Rows are points. A path goes straight from each point to the next, and from the last back to the first. The post is the endless flat space through its rows: a point in 2 columns, a line in 3, a plane in 4, and so on, so that a path can go around it. How many times does the path go around the post? Going back the other way cancels.

Post (1 x 2)
[[ 6 16]]
Path (22 x 2)
[[ 49  26]
 [ 36 -15]
 [ 29  -6]
 [-14 -16]
 [-32  17]
 [  1  35]
 [-10  25]
 [ -5  -1]
 [ 45  -8]
 [  6   0]
 [-36   0]
 [-26  51]
 [  3  52]
 [-20  39]
 [  6  41]
 [ 49  17]
 [ 18   3]
 [-30  -5]
 [-26  51]
 [ 10  60]
 [ 26  52]
 [-14  56]]
Times around: 2

Post (3 x 4)
[[ 29 -21  28  -6]
 [-52  33  -3 -27]
 [  9  10  14   5]]
Path (20 x 4)
[[-12 -22  27 -23]
 [-12 -27  34 -32]
 [ -6 -11  10  37]
 [ 26   4  -2  28]
 [-23  20  -2 -32]
 [ 49 -30  60 -49]
 [-30  33  49 -39]
 [-41  30  10   5]
 [-31 -13  -1   8]
 [-25   4  25  24]
 [ 23  -8  59 -22]
 [ 30   9  27 -16]
 [  4  10   4 -21]
 [-10   3  -3  -9]
 [ -3  -2   5   3]
 [-16  42 -28   2]
 [-13  14  12 -35]
 [ 53  -9  14  10]
 [ 26 -31   1 -20]
 [-37  31 -25  22]]
Times around: 0

Post (5 x 6)
[[-12 -18 -11  -9  -7   9]
 [ -9  -9  12 -24  36  14]
 [  1 -33  -4   2 -25 -15]
 [ -7  -2   3 -15  -5  -2]
 [-12  30   5  35  24  -2]]
Path (22 x 6)
[[ -3  10  -3  18  60   7]
 [-20  10 -13  14 -15 -14]
 [-17 -39   5 -10  -3   2]
 [  2 -55   6   3   4   3]
 [  0  -5 -13  26  20  16]
 [ -4  19  47  38  39   8]
 [ -9  10  34   5  19   7]
 [ -3 -10   9  32  37  10]
 [  5 -10 -17 -26  29   6]
 [-15  32 -17  -3 -29 -17]
 [ -7 -36 -29 -10  -5   5]
 [ -3  -4 -23  11  27  -1]
 [-20   1 -27 -39  23   7]
 [-25  -9  26  16  24   5]
 [  5 -34  41  -5   1  -5]
 [  6  -7   8   4  -6  12]
 [-17  15 -35 -30   8  20]
 [-10 -23  13  -9  41 -21]
 [-27 -29  14  38  29  13]
 [ -1 -12  19  22  -1 -24]
 [  0 -23  16   8  54 -24]
 [ -9  22 -15   7   3  -1]]
Times around: 2

Post (7 x 8)
[[-13   2  -1  26   2  -3  12  19]
 [-15 -13  -3  21  -2   9 -13  12]
 [ 16  17   4 -34  12  14 -13 -33]
 [ 10  22  23 -25  -8  27 -10 -50]
 [-17 -11   1   7 -11  -9   2 -17]
 [-26 -21  13   5   4   2   4   0]
 [  5   0  24  -1 -18  -3  -1  -8]]
Path (22 x 8)
[[-29  -6   2   5 -10  28 -23 -15]
 [  3   7  36   5 -14  13 -19 -26]
 [ 13  -9 -14  35   2  13 -26  19]
 [  6   9  -4   2   0  17   0 -11]
 [-35 -18  -4  11  -1  -1   1   2]
 [-24   4  18   4   4   9  -8 -17]
 [ -9 -21  13  21  -8 -14  -2   9]
 [-12 -41  13 -40 -12 -13   4 -56]
 [ 22  -1   8 -33  -2 -11  -1  10]
 [-26  -6   9  -8  19  20 -16   6]
 [ -2  16  -3  58  -4   2   4  34]
 [-27 -52  39  38 -22  21  -4   2]
 [ -7  30  24  37 -36  40  20  -6]
 [-11 -14   7 -15  -8  16 -34 -19]
 [-59 -32  -5  29  12   3  -7   6]
 [ -6  -8  12  23  15  40 -10  -3]
 [ 21   5  31  -9 -11   6  15  -9]
 [-29  18 -60  14  32  30  -4  21]
 [-23  18  22  24  -1  14 -19  27]
 [  7  21  19   3  14  -2  12 -28]
 [  2  13  33   9 -23  33  12 -21]
 [-39 -24  12 -12 -11 -17  34 -15]]
Times around: 5

Post (10 x 11)
[[ 15  -4 -19 -14   4   5  12   4   5 -23  -2]
 [ 38  18 -10 -37  29 -12  17  -7  -7   1 -36]
 [ 12 -17  -5  18 -13   8 -22  -7   4  -8  -3]
 [ 22  14  -5   2   5 -21 -11  10  -7 -33  -4]
 [ 21   1  -9  -7  40  21   8  10 -15 -28 -35]
 [-18   0  50  22 -35 -20 -19  -3  23  15  41]
 [ -9  11   2  -8 -11 -12 -22   7  -5  -2 -14]
 [ -1   2  -7  18  10  -3 -23  -6   9  -1  12]
 [ -4   5  -3  35  -8  -6  -8   7 -13   0  -4]
 [  0 -10  -3   8   3 -23   1 -25  -6 -25  -5]]
Path (29 x 11)
[[  6  14 -16  47  -5 -20   7  37   2 -26  32]
 [ 28 -27   7   8   8 -34   2  -5  22 -60  13]
 [  4 -17  41   6  24 -37   5   3  -5 -26   0]
 [ 10  -4 -30  -4  31 -14 -45 -19  -9 -18   5]
 [ 29  16   8 -26  46 -34 -11 -49 -19 -13 -19]
 [  4  27 -22  -5  36 -17 -14  14  -6  -7   5]
 [-26  -3  -3  21  24  27 -30  16 -20   5 -14]
 [ -7  14  12  -3   3   7 -12  -6   9 -16  24]
 [-14   0   3  38   6 -18  14 -24 -11 -17   3]
 [ 19  17 -14  12   5 -25 -27   9  -7 -48 -11]
 [ 23   2 -28 -36   0 -32   1  17  13 -24 -13]
 [-16 -12  17  11 -51 -33  15 -10  22 -50  18]
 [ 18  35  -3 -23  42  -1  -5 -29   3  15 -44]
 [ 26  24  15  -1 -13  -9  -1 -19 -23  -3 -32]
 [ -3  35  -4 -11  -2  10 -28  31 -13   9 -37]
 [ -7   8  41 -24 -10 -44  -4  -8  12 -40  -6]
 [ -8   1 -26  15  -9   6  -6  31  -9  15 -23]
 [ 14  33  -1   1  -8 -25 -10  24   1  -6 -14]
 [ 21  -1  13  11  45  -5  23 -46 -11  -9 -24]
 [ 33  35  15 -35  40 -41 -18 -39   9  -6  12]
 [  4  22   7  -6  -7 -24  -2  13 -15 -16   7]
 [  8  32  -3 -16   8  -5  -1 -13  -4   1 -10]
 [ 11  -2 -35   9  23   6 -15 -21 -16  -7 -30]
 [  8 -20  15  -7  -1   8   0   7 -29 -15 -27]
 [-18 -22  -2  26  27  -2  13 -32  -9 -32  12]
 [  5   8  11  -9 -32   6  -3   4  16  -7  10]
 [  4  14   8 -23  29   5  28   6  -4 -44  -9]
 [-10   1  22 -25   2 -21 -35 -35  12  24   8]
 [ -4 -35   8   9   3 -20   2 -18   1 -36  21]]
Times around: 0

Post (11 x 12)
[[ -3 -23 -31   2   6  -6 -14 -10 -15 -12   5  19]
 [ -1   5  -3 -53 -39 -15  24   6  -3   8  12  -3]
 [  1 -12  -5 -23  -7   2   1   5   2  -2  19  29]
 [ 17 -24 -12   3  16   1  12  -6 -17 -12   8  21]
 [ 11   7 -10  35  23   0   9 -22  32  60 -21 -34]
 [  2 -29  11  -7   3  -4   3 -12  -4   1  15  -5]
 [ 14 -27  14   3  -3  -3  -1 -14  -1 -19   5  15]
 [  3 -21   8   5  11 -10  -6  -5 -19  -5   0   4]
 [ 18 -26  -4   1   3   7   1   3  -7 -10  -3   1]
 [-18   7 -13 -36  -6   4  25   4  -2   7   2   6]
 [ 17 -12  -7   2  23   6 -11 -22 -10  -7   4   6]]
Path (29 x 12)
[[-26   9 -11 -19 -27 -11 -18   3  23  14  20   5]
 [ -9  11  30 -26  10   3  -3   3  20  -2   5   6]
 [ -6   4 -38  10  29 -19 -13 -17 -20   2 -24  23]
 [  1 -23 -46  -7  -9 -22 -48 -20 -12  11  18  18]
 [  6   3 -14 -12  -5 -11  -3  -8   9  47   1 -12]
 [-14 -10  28 -26 -19 -16  13  15   6   7  11  27]
 [ 14 -15 -11 -24  36  22   5 -16 -11 -22  27   3]
 [ -6  -8  -7 -18 -17   0  10  -1 -26 -44  14   3]
 [ 20 -27 -21  38   5  -7  -8 -17   2   2  11  21]
 [ -3  15  -4   8  17   2  16  -8   4  -6   8  22]
 [ 28   8  14 -22 -15  -2   5  -6 -10 -30  23  21]
 [ 14  -9 -21   6 -20  -6 -11   8 -17  11   1 -12]
 [ 45 -41  22 -14 -33  -7  29   7  -3   1  11 -13]
 [ 10 -18  17 -18   5  -5   5 -31   9   3   5  34]
 [ -9  -6   5  -9   7  -3   5  -7 -15  12   0   8]
 [ -5 -15 -18 -11   3   6  12 -10 -19 -18   0   2]
 [  4 -19 -12   7  -4 -13  24  27 -14   6   9 -11]
 [ 18 -18  -9 -18  20  10   6   5 -27 -14  -2 -22]
 [  6 -22   0 -33   1  15 -11  -5  19 -12   3  30]
 [ -1 -26 -26 -14   9 -10 -18 -27 -13   8  18  34]
 [ 22 -16   5  17 -10  11  11   0  -8   5 -21   5]
 [  2  -4  -1 -13 -21   6  39   4  -2 -23  -2  10]
 [  0 -19 -21 -15 -11 -12 -23   3   9  -9  37  12]
 [  5 -17  14 -20   7 -37   4 -35   5  13  24   6]
 [ 23 -13  10 -22  25   7  -6 -21   1  11  -4   4]
 [ -5 -28  20   0  13 -29   3 -38   6   5  11  -8]
 [ -8  -7  15 -10 -13 -32  10  -1 -14  -6   6  -9]
 [-12   4 -13  15  17  -3   7   8 -18   4 -10  14]
 [  8 -12   2 -15 -24   7  21  22 -18  -3   0 -22]]
Times around: 1
